Each row of a before or after table is a point. One or more steps were done to the points. Then noise was added and the rows were shuffled. The steps act on columns, c1 being the first. Write out the steps. A step turns or swaps two columns, mirrors them in a line or flattens them onto one, adds a multiple of one to another, or multiplies or shifts one. Angles are multiples of 10 degrees, from the lower column toward the higher: turns from -170 to 170, lines from 10 to 170 but not 90. Use the fewest steps. Two steps may share a column if one is a turn and the other turns, adds or multiplies; they go together, in the order done. Otherwise the lowest column goes first.

Before (8 x 3):
[[-3.1 -1.7  1.5]
 [-2.4  0.8  2.7]
 [ 2.8 -3.1 -3.3]
 [ 0.1 -6.2 -4.0]
 [-1.3  1.2  1.2]
 [-0.1  2.8  2.7]
 [ 3.0  4.8 -1.6]
 [-0.1  0.0  3.5]]
After (8 x 3):
[[-3.3 -1.6 -1.6]
 [ 0.0 -6.3  4.0]
 [ 2.7 -2.7  3.2]
 [ 0.0 -0.2 -3.6]
 [-0.1  2.8 -2.8]
 [-2.2  0.9 -2.7]
 [ 3.0  4.7  1.8]
 [-1.2  1.3 -0.9]]
Steps: multiply c3 by -1

Before (8 x 6):
[[ 0.7 -0.8 -0.4 -1.1 -3.7  2.5]
 [-2.6 -2.6 -1.9  1.4  3.2 -0.9]
 [-4.5  0.3  2.7 -4.8  0.7 -2.5]
 [-0.2  0.0  1.7  3.0  2.2  2.2]
 [-5.3  0.5 -1.0  2.9  4.3  3.0]
 [ 0.7 -0.7  0.5 -5.4 -0.3 -0.5]
 [ 0.4 -4.7  2.1  2.4  0.9  3.2]
 [-6.5  0.7  0.8  2.6 -1.4 -5.2]]
After (8 x 6):
[[ 0.4  3.6 -0.1 -0.3 -3.9 -4.1]
 [-6.2  0.1 -4.1  2.6 -0.2  3.5]
 [-0.1 -0.6 -0.3  0.9 -3.6 -3.3]
 [-5.2 -2.8  2.9 -0.1 -4.7 -1.5]
 [ 0.7  2.5  2.1  0.9  2.8 -1.8]
 [-4.7 -0.5 -3.9 -4.3  2.6 -0.5]
 [ 0.2  0.5 -0.9 -4.4  3.2 -0.3]
 [-2.8  0.3  1.4 -1.3 -4.2  2.6]]
Steps: turn c2 and c5 by 150 degrees; turn c4 and c5 by -40 degrees; multiply c3 by 1.3; turn c3 and c6 by -140 degrees

Before (9 x 9):
[[ 3.6 -0.4 -1.8  6.5 -0.1 -0.4 -3.3  3.6  2.0]
 [-0.9  1.8 -0.7 -5.3  0.2  1.4 -1.0  1.9 -0.5]
 [ 2.0 -2.7  3.0 -2.2  1.2 -3.3  4.0  2.7  0.7]
 [-3.6  0.0 -2.1 -0.9  2.5 -0.1 -4.0  0.0  0.8]
 [-1.5  2.0  3.7 -5.4  2.7 -0.8 -2.6  2.3 -3.1]
 [-3.6  1.4  0.8 -2.6  3.0  0.5  6.0  1.4 -1.1]
 [-5.8 -0.6 -0.9  0.7  2.1  5.7 -1.8 -1.1  2.3]
 [-5.1 -0.4  1.6  1.7  1.6 -0.9 -4.1  4.5  4.6]
 [-2.0 -0.4  0.7 -2.0 -3.4 -1.4 -2.8  0.2 -1.7]]
After (9 x 9):
[[-1.5  1.9 -3.5 -4.5  0.0  1.4 -2.6 -1.0 -0.8]
 [-9.2 -0.4 -3.8 -0.3  1.9  5.7 -0.2 -3.9  2.3]
 [-5.9  0.1 -5.4 -2.2  2.6 -0.1 -1.3 -3.0  0.7]
 [-5.7  1.3 -2.4  0.8  3.2  0.6  0.3 -1.6 -1.0]
 [-7.9 -0.5 -1.4 -0.6  1.5 -0.7 -0.2  1.5  4.8]
 [ 5.6 -0.3 -4.8  3.2 -0.2 -0.4  2.2  0.5  2.1]
 [ 3.1 -2.6  0.1  0.0  1.4 -3.4  0.1 -0.4  0.7]
 [-3.1 -0.2 -2.4 -2.7 -3.2 -1.6 -1.6 -2.7 -1.7]
 [-2.5  2.0  0.4 -5.0  2.7 -1.0 -2.9 -0.8 -3.3]]
Steps: multiply c1 by 1.6; shift c3 by -3.0; flatten c4 and c7 onto the line at 30 degrees; shift c8 by -3.0

Before (10 x 12):
[[-3.0  1.2  0.6  2.6  0.4  3.2 -1.5 -4.5 -6.4  3.7 -1.8 -1.7]
 [-4.3 -3.8  1.8 -3.0  3.0  1.0 -2.4  1.3  0.7 -1.5  3.3 -2.3]
 [ 3.9  4.7 -2.6  2.3  0.0 -2.5  2.0 -1.2  0.5  1.3 -3.3 -4.1]
 [ 1.9 -0.1  2.6 -0.8 -1.4 -3.5 -1.7  0.0  1.0 -0.1 -4.0  2.2]
 [ 3.3 -2.8 -3.0  2.6 -3.6  2.1 -1.5 -2.9 -2.9  0.5  1.3 -2.3]
 [-2.7  4.4 -3.0  3.7 -1.6 -2.5 -0.2  3.5  2.1  4.2 -1.4  3.5]
 [-1.5  1.7 -2.5 -3.7 -1.2 -2.4 -3.1 -2.8 -6.5 -1.0  2.7  0.6]
 [ 0.0  0.7 -1.9  2.4 -1.3 -2.8 -5.3 -4.2 -5.8  3.3 -1.9 -0.7]
 [ 4.2 -1.5 -2.6  2.4  2.3 -1.3  3.3  2.7 -2.3  0.0  2.1  2.6]
 [-0.2  0.0  3.5 -3.6  1.1 -1.9 -2.1 -4.1  0.4  4.1 -1.1  3.6]]
After (10 x 12):
[[ 3.6 -1.8 -3.0  2.0 -3.6  8.1 -1.6 -2.8 -2.8  0.1 -1.4  3.2]
 [ 4.5 -2.3 -2.7  1.6  2.2  4.7  3.4  2.6 -2.3 -0.8 -2.0 -1.9]
 [-2.1  3.0 -3.0  4.1 -1.6  3.5 -0.4  3.3  2.3  4.4 -0.1 -4.8]
 [ 0.4  0.9 -1.7  2.4 -1.4  3.3 -5.3 -4.3 -5.7  3.8  0.7  0.4]
 [-2.1  1.4 -2.4 -3.4 -1.2  3.6 -3.1 -2.7 -6.7 -1.9 -2.2 -1.1]
 [ 1.6 -0.8  2.7 -1.1 -1.3  2.6 -1.6  0.0  0.8  1.4  3.8 -2.2]
 [-2.4  1.8  0.6  3.0  0.4  9.2 -1.5 -4.5 -6.4  4.1  0.4  1.3]
 [ 4.2  5.9 -2.6  1.6  0.1  3.6  2.0 -1.2  0.5  2.3  2.8  2.2]
 [-0.8 -1.2  3.4 -3.4  1.2  4.1 -2.0 -4.1  0.3  4.1 -0.4 -3.5]
 [-4.8 -2.8  1.9 -2.3  3.0  7.1 -2.4  1.3  0.7 -2.6 -2.6  3.4]]
Steps: turn c1 and c4 by -10 degrees; mirror c2 and c12 in the line at 170 degrees; shift c6 by 6.0; mirror c10 and c11 in the line at 170 degrees
